Each row is a point. A path goes straight from each point to the next, and from the last back to the first. The post is the endless flat space through its rows: a point in 2 columns, a line in 3, a plane in 4, and so on, so that a path can go around it. Count how often the path circles the post. Going back the other way cancels.

Post (2 x 3)
[[  3  16 -56]
 [ -4  -9  15]]
Path (20 x 3)
[[  6  30  13]
 [-28  13 -12]
 [-22 -16   2]
 [ 14 -29 -47]
 [ 48   4 -61]
 [ 24  50 -44]
 [  7  23 -35]
 [-24  20  35]
 [-55 -11  28]
 [-26 -23 -67]
 [ 18 -17 -36]
 [ 46   0   6]
 [ 20  54 -17]
 [-45  10  29]
 [-45 -29 -34]
 [ -6 -37  -7]
 [  2 -24 -71]
 [ -1 -26 -62]
 [ 13  -3 -43]
 [ 45  11 -22]]
Times around: 3

Post (8 x 9)
[[  8 -17 -32 -16  32  12  23  31  34]
 [ 50  18  -1  25  -1  -4   5 -29  12]
 [-47 -34   5 -77  42   2  20 -32 -17]
 [  7  44  -2  56   2  -4 -32 -34  -3]
 [ 16  -5  10 -48  29  37  13  31  29]
 [ 27  33 -27  13   3  -1 -18 -17 -32]
 [  8  27  13 -13  17 -39   8   7 -31]
 [-26 -17  28 -30  37  14  41  -6 -51]]
Path (20 x 9)
[[ 21  40  22   6  32   5  21  11   4]
 [ 37   2  22 -14  43  41  22  20  -1]
 [ 15   5   1  -4  36   7 -20   2  -8]
 [ -3 -28  -6 -28   0 -16  -1 -23   4]
 [ -1  -5 -12   3 -26  13  -9 -20  13]
 [-20 -26 -52  -8   6 -26 -33  16  -1]
 [ 27  14   1  16   2 -12  40  14 -74]
 [-17   5   7  21  11  53   4 -34   0]
 [ 19  33  18  39  -9  31   2  41 -31]
 [  6 -13  19   6  17  37  13  25 -28]
 [ -9  -1  38  -7  35  19   3  -6  -3]
 [-20  37 -11  24  52  -1  24   9 -13]
 [ -2  95 -28 -58  -4 -49 -27   6 -57]
 [-23  30 -62  -2  19 -36 -12 -22 -17]
 [-16  12  27 -13  33  10  -8 -37  14]
 [ 41 -17 -44 -20  45   3  -7 -40  -1]
 [-14 -19 -16  49  24  32   6 -15  -8]
 [-27  19 -11 -27   5  11 -65 -12  -1]
 [ 24 -36  -3 -54  37 -24  17  -5 -20]
 [ 29 -14 -51 -24  42  11  17 -27 -25]]
Times around: 0

Post (17 x 18)
[[ 18 -18 -19 -21 -35   7  12 -13 -24  32 -30  26  11 -21   3 -40 -19 -10]
 [ 58 -12  18  10   9   3  -4 -11 -17  -5 -17 -40 -39  -8  -4  25 -13  45]
 [ 27 -14  25  23 -22  -5 -11  -2 -25   4  16  -4  25 -10 -33  19 -32 -12]
 [  6  13  63  13 -37  74 -41 -49  -7 -12 -50  -7   6 -20 -65  11  11  30]
 [-15 -31 -13   5 -95 -64  -9 -18  25 -29  22 -17 -17 -31  17  15 -24  -1]
 [ 20 -16  43   2   8  -8  12 -11  13 -23  -5   6   8 -12 -26  26 -26   3]
 [ 35 -10  22  -5  15  -7 -14 -33 -13 -17   6   4   3   8 -59 -24 -21  10]
 [ -6  46 -23 -85  -2  20 -10  -4 -25  34 -48  14   2 -27  38  12  26 -67]
 [ 30  22  15  31 -16 -32 -20 -53  28   9   8  11 -17 -28   8  14   5  28]
 [ 21 -17  -2  -3 -20  -5  -8 -33 -20  12   2  51 -26  11  29  12  -9  -2]
 [ 12 -27  28  46  -8 -23   9 -32  14 -32  41 -28 -29 -22  27   8 -16  -1]
 [-19 -21  -3 -23 -10 -18  18  17 -14   8  21 -17  25  17 -11  13  12  13]
 [ -5  24  -1  48  -8  40   4  -9 -11   4   0  -7 -37   4 -46  20 -30 -11]
 [  3   0   8  43  20 -17   6 -19 -24 -19 -20   4   7   2 -25  35  16 -10]
 [ 44 -17  42  29 -45  -8 -22   7  20  -6  10  24 -29  -7 -31 -16   6   4]
 [ -6 -10  16  25   9 -23 -33 -16  12  -4  -6  10  -6  22  17  12 -25  -5]
 [ 21   5 -18   0   8   6 -12   7  -1 -25   6   8   9 -17  16   8 -11  -6]]
Path (26 x 18)
[[  9 -11  18 -15 -56  -8  25 -53  25  11  31 -13  18 -21  -4 -14  34  24]
 [ 44  -1  14   1 -13  20  29 -16 -34   0 -24   6  -4 -18  33  11  -5 -12]
 [ 15 -19  43 -24 -34 -27  22 -18 -30  11 -20  27   6 -15  -7  17 -58   8]
 [ -9   3  29 -13 -61   5 -54  -7  21 -35  24  -3 -29 -23  -6  24  40  35]
 [ 19 -26 -21  51  -9  -7  27 -56 -14  -5   8  31 -11 -29  -7  -7   3  38]
 [  6   7  15 -21  11  14 -18 -27  -1  -3 -55   2  17 -11 -25  47   1  -6]
 [ 24  25   3  42  -1  17 -20 -24  -1  25 -18   5  22 -18  32  30 -21 -10]
 [ 34 -27  14 -23 -37  39  19  17 -30  -7  21  -5 -12   4 -18 -46   7  -8]
 [ 16  38  -1  -2  -1  -4 -20 -24 -19  -7 -46 -14   5 -30 -28  43 -25  -2]
 [  1   7  49   9 -17 -37 -43 -25  23  57 -33  32 -36   1  -9   9 -24  28]
 [ 26 -28  42 -14   0  -7 -15   2  -6  13  20 -23 -23  -8 -25  35 -15 -23]
 [ 28 -35  40  -4  -3  -9  -7 -44  -8  11  14  44  32  -2 -29  -6  -5   4]
 [ 35  -3 -22 -11   6  10 -22  15 -21  12 -45  46  -9 -40  34   0  12   2]
 [ 37   6  11   4   4   4 -13  -4 -41   3 -16  10  10 -24   8  13 -12  16]
 [ -9  17  46 -33   4  23   7  13  23  48  36 -24  39  -7  15 -18   3  17]
 [ 46 -39  20 -30 -25   8   8 -18 -11  13 -16  18 -17 -18  54 -53   0 -17]
 [  3 -58 -12  40  -4 -30  -5 -52 -20 -30 -16  -5  -5  37 -30  10 -22  -1]
 [ 12 -39  46  -7  -5  13 -13  17  24  37 -21  25  -2  21 -44  -2  41   8]
 [  3 -45  17  34   2 -38  19  -1 -45  -5 -26 -13 -16 -36   8  26  32 -12]
 [ -5  -9  63  21 -11  -9 -29 -53  22 -11  -1  -3  -1 -19   7 -28 -36  20]
 [ 30  29  36  48  20  37   7 -38  -5 -29  20 -33   0 -45 -17 -17  15   9]
 [ 45  -8  14  19 -18  15  -9 -48  -1 -36   8  22 -33  17 -19 -47  -6  22]
 [ 18   8  23  44 -52 -24 -12 -13  24  -8 -12   4   8 -50  -1  -7   4  -1]
 [ 26  13  17 -12   3  -2  13  20  36 -21  18  15 -10 -28 -14  24  16  34]
 [-23 -25 -39 -21 -22 -62 -10 -11  11  39   8  38  11  19 -15  11 -65  23]
 [ 21 -42 -13  40 -16   1  16 -22 -40  -5  30 -28 -21   0  18  42  16  45]]
Times around: 1
